Rows are points. The ring and each string are closed loops that go straight from each point to the next, and from the last back to the first. Before rounding, they use only three directions, however many columns there are. How many times does the string pass through the ring? Passing back the other way cancels.

Ring:
[[ -5  25   6 -15]
 [-22   8 -20 -19]
 [-26 -10 -16   7]
 [  6 -25  42  36]
 [ 26 -15  72  34]
 [ 24  17  64  21]]
String (23 x 4):
[[ 18 -30  52   8]
 [ 20 -43  60  22]
 [ 15 -47  62  49]
 [ -6   2  33  63]
 [  2  -6  32  25]
 [ 12 -26  42   9]
 [ 26 -49  67  13]
 [  9 -13  37   7]
 [  4   7  40  42]
 [  9  13  54  57]
 [  3   4  32  21]
 [ 33 -11  72   5]
 [ 41   4  88  16]
 [ 34  30  84  40]
 [ 11  23  48  35]
 [ 10   4  39  12]
 [ 33  -9  66 -12]
 [ 41  13  90  22]
 [ 47  15 105  42]
 [ 46 -18  93   8]
 [ 18  -9  53  14]
 [  2  10  38  41]
 [  4   4  41  41]]
Times through: 2
String, 22 rows:
[[-18 -10 -21 -44]
 [-45   1 -56 -25]
 [-44   8 -42  12]
 [-18   3  -1  18]
 [  0 -18  17 -11]
 [-13 -32  -5 -19]
 [-42 -15 -36  17]
 [-39   3 -28  30]
 [-21  13   0  31]
 [ -8  -5   9   0]
 [-23 -15 -26 -36]
 [-35   4 -47 -41]
 [-33  31 -33  -5]
 [-13  24   8  24]
 [  2  -3  22  -7]
 [  5  -3  12 -49]
 [ -1  19   3 -46]
 [  6  -1  15 -42]
 [ -4  11  18   9]
 [-16  32  -1  12]
 [-27  35 -26 -15]
 [-19  -3 -28 -60]]
Times through: 2

Ring, 10 rows:
[[ 41 -32 -56 -27 -26 -63  27 -13]
 [ 30 -18 -43 -19 -20 -71  21 -26]
 [  4   8 -23  -9  -5 -53   9 -28]
 [-23  33  -4  -2  11 -22  -4 -20]
 [-38  45   6   1  23   4 -10  -9]
 [-45  47  11   1  38  39 -11  13]
 [-32  31   2  -5  39  51  -3  29]
 [ -8   7 -18 -15  25  37   8  33]
 [ 12 -11 -36 -23   6  11  17  26]
 [ 32 -28 -53 -28 -16 -29  25   9]]
String (8 x 8):
[[-12  19 -23 -12  -5 -23   2 -10]
 [-45  55 -14  -7 -20 -30 -17 -29]
 [-68  74  10   2  12  19 -26  -8]
 [-45  49 -12 -10  -1  16 -14   4]
 [ -7   9  -7  -7  33  18   8  16]
 [-17  17  21   5  76  56   6  30]
 [-70  75  22   8  30  29 -25  -6]
 [-53  66 -10  -4 -22 -35 -22 -36]]
Times through: 1
String, 24 rows:
[[  20  -10  -11   -4   26  -41   19  -18]
 [   8    4   -7   -1   20  -48   12  -28]
 [   8    0  -13   -6   21  -25   14   -9]
 [ -15   23  -23  -12  -10  -27    0  -14]
 [ -19   32  -24  -10  -24  -53   -5  -34]
 [  -1   17  -27  -10  -24  -77    4  -46]
 [  31  -18  -27  -10    2  -70   23  -31]
 [  36  -29  -22  -10   25  -36   28   -6]
 [  51  -41  -34  -15   10  -59   34  -14]
 [  72  -58  -65  -28  -32 -106   41  -31]
 [  38  -27  -70  -32  -54  -86   24  -26]
 [   5    2  -41  -21  -22  -35   10   -8]
 [  30  -25  -28  -15   18  -21   25    5]
 [  10   -4  -36  -19   -8  -25   14   -1]
 [  16   -9  -58  -30  -40  -46   14   -7]
 [  46  -38  -83  -41  -62  -76   28  -11]
 [  67  -60  -61  -30  -14  -62   42   -2]
 [  49  -42  -43  -21    3  -45   34   -1]
 [  29  -23  -32  -16    8  -32   24   -2]
 [  64  -54  -44  -20    3  -69   41  -14]
 [  54  -41  -48  -20  -16  -88   33  -30]
 [  38  -30  -22  -10   25  -37   29   -6]
 [   6    1  -24  -12    4  -28   12   -8]
 [  13   -6  -18  -10   19  -17   16    0]]
Times through: 1

Ring:
[[ 25  19  -2   2  24 -28 -39  39  15  -8 -42]
 [ 42  40  27  -6  74 -33 -33  43  -4 -13 -33]
 [ 35  38  31 -21  78 -18  -9  29 -10  -5  -7]
 [  8  23  13 -56  37   9  24   5  -2  14  25]
 [-21 -18 -24 -44 -27  35  42 -20  15  28  45]
 [-23 -39 -40  -9 -46  36  31 -23  21  25  36]
 [ -4 -21 -31   8 -26   6  -6   5  22   9  -5]]
String:
[[ 25  50  26 -62  60 -17  -2  30  -1   2  -6]
 [ 19  43  29 -69  64  -1  20  15  -8  10  20]
 [  5  24  20 -70  45  20  43  -5  -8  20  47]
 [ -1 -11  -2 -20  17  28  36 -15  -2  19  45]
 [  3  -4  -6 -16  13  13  16  -1   5  12  20]
 [-19 -34 -21 -19 -15  48  54 -34   4  29  65]
 [-41 -34 -40 -60 -58  56  67 -40  21  42  70]
 [-37 -25 -43 -61 -63  40  46 -24  29  36  44]
 [ -8  -5 -20 -33 -17  13  14   0  18  17  14]
 [ -7 -33 -23  11 -12  28  24 -17   8  17  33]
 [-23 -65 -47  34 -50  45  32 -34  17  23  44]
 [ -1 -29 -20  17  -5  21  14 -10   8  12  22]
 [  6  10 -11 -26   2  -6  -8  19  17   7 -12]
 [ 10  23 -12 -34  -1 -22 -26  34  24   2 -35]
 [ 12  -2  -9   5  12  -3 -10  14  10   3  -8]
 [ 25   3  -4  27  25 -19 -32  28   9  -8 -30]
 [ 47  49  15   2  55 -59 -71  68  13 -23 -80]
 [ 49  64  25 -22  68 -61 -66  71   9 -22 -76]
 [ 25  38  11 -34  39 -26 -24  38   9  -3 -30]
 [ 18   9   5  -6  34  -4  -4  15   2   2  -1]
 [ 34   7  23  25  73  -4  -5  13 -15  -5   7]
 [ 49  46  48 -10 109 -24 -15  34 -21 -12  -9]
 [ 38  59  40 -52  87 -26 -11  39 -10  -5 -13]]
Times through: 2
String:
[[ 57  60  27   2  78 -67 -76  75   6 -28 -84]
 [ 42  30  11  19  52 -44 -57  52   8 -19 -59]
 [ 21  -4  -6  28  22 -11 -23  20   8  -4 -19]
 [  9  -3  -8  -2  12   2  -2  10   9   6   1]
 [  3   4 -20 -19 -13  -8 -15  20  23   6 -20]
 [  3  10 -13 -33  -3  -4  -5  17  19   9  -9]
 [ -1 -10 -16 -10  -4  12   9   0  12  12  12]
 [-26 -60 -45  17 -51  48  40 -36  17  27  51]
 [-38 -69 -56   9 -71  58  50 -45  23  34  60]
 [-34 -40 -51 -26 -70  38  33 -23  31  30  34]
 [-13  -6 -29 -37 -33  10   9   3  26  18   5]
 [-27 -37 -53 -11 -70  23  12 -10  35  22  10]
 [-18 -54 -55  35 -62  22   1 -12  30  15   6]
 [  3 -29 -30  36 -18   3 -15   6  19   4 -10]
 [ 26  28 -11  -1   9 -46 -63  56  28 -13 -73]
 [ 32  49   7 -28  34 -49 -56  60  19 -13 -68]
 [ 21  26   4 -22  30 -20 -21  32  10  -2 -25]
 [ 21  -2   3  18  35  -3  -8  12   0  -1  -1]
 [ 35  16  13  22  55 -22 -30  31  -2 -11 -26]]
Times through: 1

Ring, 10 rows:
[[  4  33 -61 -44  23 -56 -42  -7  33  -1  29 -11 -30  41]
 [-14  31 -72 -38  22 -64 -32   0  21 -16  16  -5 -17  40]
 [-26   9 -68 -16  12 -52  -9   7  -1 -29  -6   5   2  31]
 [-21 -25 -44  13  -5 -21  16   7 -25 -27 -30  19  18  13]
 [ -4 -44 -21  39 -26  11  32   0 -42  -8 -51  36  21 -10]
 [ 15 -42 -10  51 -44  28  33  -9 -48  17 -64  49  13 -28]
 [ 36 -23  -7  46 -50  32  18 -21 -38  45 -59  53  -6 -36]
 [ 48  -5  -9  20 -35  19  -6 -26 -10  52 -28  36 -26 -20]
 [ 48   5 -14  -2 -17   4 -22 -26  10  46  -2  18 -34  -2]
 [ 29  22 -37 -36  13 -32 -41 -17  35  21  30  -7 -38  30]]
String (30 x 14):
[[ -52   12  -89    0    2  -61    7   16  -27  -43  -38   24   20   20]
 [ -50   -3  -77   -8   15  -59    6   18  -16  -54  -19    8   21   34]
 [  -3  -35  -23  -11   17  -18    0    3    6  -27   13  -10    5   35]
 [  -1  -10  -38   -6    3  -24   -5   -2   -1   -9   -5    7   -3   21]
 [ -11   21  -65   -8   -3  -43  -13   -2   -6   -4  -18   20   -8   14]
 [ -40   70 -116  -38   14  -94  -36    5    8  -20   -8   13  -15   33]
 [ -30   62 -103  -61   37  -98  -50    5   35  -27   30  -14  -25   57]
 [   1   11  -48  -50   38  -53  -38   -2   41  -19   48  -28  -23   56]
 [  15  -13  -24  -16   10  -18  -15   -7   15   -2   15   -5  -14   28]
 [  11   20  -49  -12   -5  -30  -21  -11    5   15   -7   16  -21   12]
 [  22   50  -59  -36    5  -47  -48  -18   30   29   16    6  -43   22]
 [  44   55  -47  -52   13  -43  -65  -27   52   44   42   -8  -61   30]
 [  49    6  -12  -37   15  -14  -42  -23   45   30   45  -16  -44   32]
 [  29  -26   -7  -11    7   -2  -12  -12   17    7   19   -6  -16   24]
 [  26   -7  -21   -7   -3   -8  -15  -14    9   17    3    7  -20   13]
 [  30   35  -45   -9  -17  -22  -30  -22    8   42  -11   26  -36   -1]
 [  47   36  -33  -26   -5  -20  -45  -28   30   50   16    9  -50   11]
 [  54   15  -14  -43   16  -18  -50  -26   51   37   50  -17  -52   32]
 [  35  -19   -6  -28   19  -10  -26  -14   34    8   40  -20  -26   36]
 [  22   -1  -27  -20    8  -20  -23  -12   20   10   17   -3  -22   25]
 [  11   36  -59  -21   -2  -41  -31  -13   12   18   -1   14  -28   15]
 [  11    5  -39  -15    3  -26  -18   -9   10    5    4    5  -17   21]
 [  11  -14  -27  -19   14  -22  -15   -5   17   -7   19   -8  -12   32]
 [  -2   22  -59  -12   -2  -39  -18   -6    1    3  -11   16  -15   15]
 [ -30   52  -98  -32   13  -79  -31    3    8  -18   -5   10  -14   32]
 [ -47   50 -108  -31   16  -88  -24   10    1  -33  -11   11   -4   36]
 [ -33    1  -66  -22   23  -56   -8   12    3  -42    4   -5    7   42]
 [   5  -33  -20   -7   11  -13   -1   -1    5  -17    9   -5    1   29]
 [  -2   -8  -41    0   -3  -22   -2   -3   -8   -6  -14   14   -2   14]
 [ -25   14  -71    4   -9  -42    0    3  -21  -15  -36   28    5    9]]
Times through: 5
String (20 x 14):
[[  -5   -8  -45   35  -36   -5   19   -5  -43    8  -63   49    9  -19]
 [  12  -27  -19   16  -15    3    9   -7  -16    5  -24   21    1    1]
 [  24  -62   10   41  -29   36   31   -9  -33    9  -38   29   12  -13]
 [  34  -56   13   45  -37   42   28  -15  -34   24  -43   36    5  -22]
 [  32  -42    4   21  -19   23   10  -14  -12   18  -18   19   -4   -3]
 [  20   -8  -26   11  -19   -2   -2  -13  -11   20  -23   26  -11   -3]
 [  46   30  -34   32  -58   12   -9  -32  -27   75  -61   65  -33  -44]
 [  66   32  -20   12  -45   13  -27  -39   -1   85  -29   46  -49  -31]
 [  61   -5    2  -18   -2    7  -32  -28   31   45   28   -3  -42   14]
 [  36  -14  -10  -20    9   -7  -23  -16   26   16   27   -9  -26   26]
 [  20   -9  -24  -11    2  -13  -14  -11   11    8    8    3  -16   19]
 [  13   42  -61  -34    8  -49  -41  -13   25   17   14    4  -35   25]
 [  -7   83 -100  -56   19  -87  -60  -10   35   10   20    2  -43   37]
 [ -26   86 -116  -60   27 -104  -59   -1   33   -9   19   -1  -35   46]
 [ -37   80 -121  -39   11  -97  -41    2    9  -12  -10   17  -21   30]
 [  -8   12  -57  -11    2  -39  -12   -2   -1   -7  -10   13   -7   19]
 [   1  -24  -28   -8   10  -19   -3    0    3  -17    5   -2    0   27]
 [ -23  -35  -38   -4   15  -27   11   11   -8  -43   -3   -3   18   34]
 [ -41  -36  -51   24   -6  -24   32   16  -40  -46  -45   24   35   12]
 [ -25  -20  -51   41  -32  -11   32    5  -54  -15  -71   49   26  -15]]
Times through: 0

Ring, 7 rows:
[[ 14  36  58  36 -34  14  33  -3  49  36  21  23  12  11]
 [ 11  44  63  22 -40  27  47  -8  48  21  23  19  -4  -6]
 [  7  27  48   3 -30  30  42 -15  23 -13  15   7 -26 -24]
 [  7 -22  10  -1  -1   8   2 -15 -21 -42  -2  -8 -31 -22]
 [ 10 -46  -6  18  15 -13 -26  -6 -31 -26  -9  -4 -11   1]
 [ 13 -34   7  41   9 -18 -25   4  -9  11  -2  10  13  23]
 [ 15  -4  30  48  -9 -10  -5   5  21  35   9  20  23  28]]
String:
[[ 13   3  26  18 -14   3   9 -11   8  -7   6   3  -8  -4]
 [ 17  12  23   5 -20   2  13 -21   6 -26   4  -9 -18 -15]
 [  8  37  53  -1 -37  34  50 -18  29 -16  17   5 -30 -29]
 [ -4  52  85   5 -48  66  82  -6  53  13  32  30 -31 -31]
 [  2  32  64  13 -34  42  53  -5  37  11  23  22 -19 -17]
 [ 12  10  33  15 -19  10  18 -11  14  -6   9   5 -11  -8]
 [ 18  15  25   9 -21   1  13 -20  10 -20   5  -7 -14 -12]
 [  8  70  85  16 -56  47  74 -11  68  26  32  25 -12 -17]
 [  5  68  94  31 -55  50  75   1  78  53  37  40   2  -2]
 [  6  68  96  43 -54  44  71   6  85  70  39  46  15  10]
 [ 16  52  71  47 -43  15  40   1  68  59  27  32  25  21]
 [ 17  31  55  50 -30   2  20   3  51  53  20  28  28  27]
 [  7  24  68  62 -27  17  28  17  59  78  27  47  34  35]
 [ 11   2  37  39 -13   3   8   3  23  28  11  21  12  17]
 [ 18  -9  15  29  -6 -15 -11  -8   2   0   1   1   6  11]
 [ 22 -19   6  42   1 -31 -29  -3   0  12  -3   3  22  27]
 [ 11 -18  34  71   0 -12 -14  21  25  68  11  38  43  50]
 [  7  -9  43  62  -7   2   2  19  30  62  15  40  31  38]
 [ 10  -4  36  46 -10   1   4   8  22  36  11  25  17  23]
 [ 16  -5  20  29  -9  -9  -5  -6   7   4   3   5   5  10]
 [ 22  -2  17  36 -10 -21 -13  -7  11  11   2   3  16  19]
 [ 15  31  61  61 -30   4  21  10  59  72  23  38  38  37]
 [ 21  23  36  35 -25  -8   9  -8  31  21  11   9  15  15]
 [ 20  25  36  27 -26  -3  14 -12  29  10  11   6   6   6]
 [ 14  56  70  29 -46  25  50  -8  61  34  26  23   5   1]
 [  1  77 105  28 -61  62  90   2  87  57  42  46  -3  -8]
 [  4  36  68  22 -36  38  52  -2  46  24  25  27  -9  -8]]
Times through: 4

Ring:
[[ 17  42  -9 -18 -18  13   0  10  25  14 -20   0 -14   9]
 [ 16 -19 -14  -5 -33  64 -12  22 -31 -33 -20  22  42   8]
 [  5 -57  -5  15 -30  74 -20  16 -64 -52 -10  35  61  -1]
 [  7 -44 -12   8 -20  59  -8  24 -53 -34  -9  27  43   2]
 [  8   4 -11  -3  -2  13   6  20 -10   8  -7   7  -7   3]
 [ -6  31  15   9  11 -33   1 -13  19  32   4   1 -43  -8]
 [-17  45  38  22  16 -60  -9 -42  35  40  12   0 -60 -18]
 [  1  55  16  -1  -2 -29  -5 -20  41  32  -5  -3 -44  -4]]
String, 25 rows:
[[-25  18  51  38  11 -48 -22 -55  14  19  18  12 -40 -25]
 [  1  34  10   2  -2 -15  -3 -10  20  22  -4   2 -30  -3]
 [ 14  93  -2 -25   3 -43  13  -2  71  60 -14 -20 -70   8]
 [ -2  82  27  -1   4 -56  -5 -35  66  51  -3 -11 -69  -7]
 [-11  28  35  20  -3 -26 -20 -40  20  13   4  10 -28 -15]
 [  2  16  10   5 -11   5 -10  -8   4   4  -6  10  -9  -3]
 [ 29  42 -32 -34 -20  29  13  38  20  15 -28  -4  -8  20]
 [ -5  -6  19  18 -14  15 -20 -17 -14 -13  -2  20   8  -9]
 [  5 -15   5   8 -28  44 -20  -2 -24 -28 -11  23  30  -1]
 [ 32 -19 -38 -25 -49  99  -6  48 -35 -44 -35  21  63  21]
 [ 27   4 -34 -25 -29  61   5  44 -15 -14 -28  10  27  18]
 [ 12   1 -10  -5 -18  33  -3  17 -13  -8 -14  12  11   5]
 [ -9 -50  19  31 -20  43 -28 -13 -53 -42   2  35  42 -13]
 [ 22  -6 -29 -17 -24  56   3  39 -22 -15 -22  13  26  14]
 [ 24 -37 -37 -14 -31  85   1  53 -52 -37 -24  22  55  16]
 [  1 -94 -10  24 -28  91 -19  27 -98 -69  -5  45  82  -3]
 [-16 -64  23  41 -11  36 -27 -15 -66 -42  10  38  40 -18]
 [  7   0  -5   1 -11  22  -3  12 -12  -3  -9  12   4   2]
 [ 32  25 -47 -36 -13  38  24  59   2  15 -27  -4  -3  23]
 [ 14  15 -24 -14   2  10  17  35  -3  20 -11   0 -16   9]
 [ -9   9  15  17  11 -23  -1 -10  -1  20   8   8 -29 -11]
 [ -6   6  16  16  -1  -6  -9 -13  -4   6   2  12 -14  -9]
 [ 16  36 -16 -18  -6   5  10  22  18  23 -15  -3 -22  10]
 [ -5  61  17   2  17 -57   6 -18  46  54   4 -10 -69  -7]
 [-37  44  70  47  30 -97 -21 -79  41  48  30   3 -80 -35]]
Times through: 3
String (29 x 14):
[[  36   31  -57  -44   -8   35   33   71    6   24  -29   -9  -10   28]
 [   4   12   -8   -1    7   -4   10   17   -3   21   -2    3  -22    1]
 [ -25  -12   42   42   11  -29  -20  -41  -15    5   20   20  -20  -25]
 [ -13    3   26   24    3  -17  -13  -24   -4    8    8   14  -19  -15]
 [  11   31   -8  -10   -4    1    6   13   14   20  -11    0  -22    5]
 [  -1   63   11   -3   16  -52    9  -11   46   54    1  -11  -67   -4]
 [ -30   50   59   37   28  -91  -14  -66   44   52   24    0  -80  -29]
 [ -41   44   77   52   30 -101  -25  -88   42   47   32    5  -81  -38]
 [ -31   27   62   44   16  -66  -25  -70   23   27   23   11  -53  -31]
 [ -16    7   36   29    1  -22  -20  -38    1    6   10   15  -20  -18]
 [  15   46  -11  -18   -8   -1    7   13   27   26  -16   -4  -27    9]
 [  16   76   -6  -24   -5  -22   10    5   55   44  -17  -13  -50    9]
 [  11   87    7  -19   -5  -34    2  -13   68   47  -15  -14  -58    5]
 [  -8   33   33   16   -8  -21  -20  -38   24   12    0    9  -26  -12]
 [  -5    4   20   17  -10    4  -17  -19   -5   -4   -1   16   -3   -9]
 [  11   16   -6   -6  -15   19   -2   10    2    3  -13    8   -2    4]
 [  45   48  -56  -55  -31   56   21   64   21   11  -42   -8    5   33]
 [  34   25  -41  -37  -30   57   11   50    4   -3  -34    2   15   24]
 [  33   -9  -39  -28  -44   89   -2   49  -27  -34  -35   17   52   22]
 [  14  -56  -13    5  -46   98  -24   23  -65  -65  -20   37   79    5]
 [  -7  -61   17   32  -28   59  -32  -11  -63  -55   -1   40   58  -12]
 [   6  -22   -2    7  -21   44  -12   10  -32  -25  -10   22   29    0]
 [  22   -4  -29  -17  -25   56    3   39  -21  -15  -22   12   25   14]
 [  20  -53  -31   -5  -35   94   -7   46  -65  -50  -21   30   68   12]
 [  17  -70  -30    1  -34  101   -8   48  -80  -59  -18   35   77   10]
 [  -7  -94    4   35  -24   78  -26   10  -96  -67    2   47   76  -10]
 [ -20  -69   29   47  -10   33  -31  -21  -69  -45   13   41   41  -21]
 [   1   -5    5    9  -10   17   -9    1  -16   -6   -4   16    4   -4]
 [  20   16  -26  -20  -13   30   11   36   -2    7  -19    3   -1   13]]
Times through: 5

Ring (7 x 14):
[[-11  31  13 -17 -48 -44  26 -11 -28  -6  54  13  38  48]
 [-24  30  -3 -28 -46  20  31  27 -26  -1   8   9  41  19]
 [-13  14 -20  -9 -21  64  10  46  -6  -5 -41  13  26 -12]
 [ 12  -4 -27  22   8  52 -19  30  15 -15 -53  22   5 -20]
 [ 25 -12 -32  13  13  -9 -17   5  -6 -23 -12  33  -5   2]
 [ 18  -2 -21  -3  -6 -52  -1 -12 -25 -22  31  31   4  29]
 [  4  19   6  -9 -33 -72  15 -25 -29 -14  64  21  24  53]]
String:
[[ -12   21   -8  -19  -34    6   21   19  -24   -7    9   15   30   19]
 [ -40   33  -18  -56  -53   55   48   58  -45    3   -9    7   46    5]
 [ -47   34  -22  -56  -53   92   49   76  -38    7  -35    3   50  -11]
 [ -33   24  -27  -43  -39   78   35   66  -31    1  -36    9   38  -11]
 [  -9   15  -15  -12  -24   28   13   28  -15   -8  -12   16   25    5]
 [ -23   18  -26  -35  -32   52   28   51  -31   -4  -23   14   31   -4]
 [ -39   29  -23  -51  -47   76   43   67  -38    3  -29    7   44   -7]
 [ -45   37  -14  -57  -59   61   51   60  -44    6  -10    4   51    6]
 [ -31   33   -7  -44  -53   20   42   34  -41    0   15    9   44   21]
 [ -13   23   -6  -23  -37   -6   24   14  -29   -7   21   15   31   26]
 [ -19   35   11  -32  -56  -47   37   -6  -41   -4   63   12   42   53]
 [  -1   36   35   -5  -55 -110   23  -51  -27   -9  104   14   39   81]
 [  11   20   18    6  -32  -90    7  -42  -18  -15   74   21   24   61]
 [  14   13    3  -11  -27 -110   13  -42  -38  -20   87   28   16   65]
 [  10    5  -19  -23  -18  -72   15  -14  -45  -20   56   31   11   43]
 [   4    6  -21  -15  -16  -22   10    7  -29  -16   18   25   14   21]
 [   4    8  -16   -7  -16  -12    6    7  -19  -14   10   23   16   18]
 [   9    4  -21  -16  -14  -44    9   -3  -34  -19   32   29   10   29]
 [  12    8   -6    4  -15  -44    0  -14  -15  -17   32   24   14   32]
 [  12   11    1    7  -19  -50    1  -19  -12  -16   37   23   17   37]
 [   2   11  -10   -5  -20  -14    7    4  -17  -13   14   21   19   21]
 [  -9   24   -1  -28  -41  -49   28   -6  -41  -10   55   19   31   46]
 [ -19   36   14  -31  -57  -51   37   -9  -40   -4   66   12   43   55]
 [ -17   24   -9  -32  -40   -4   30   19  -36   -6   22   15   33   25]]
Times through: 0
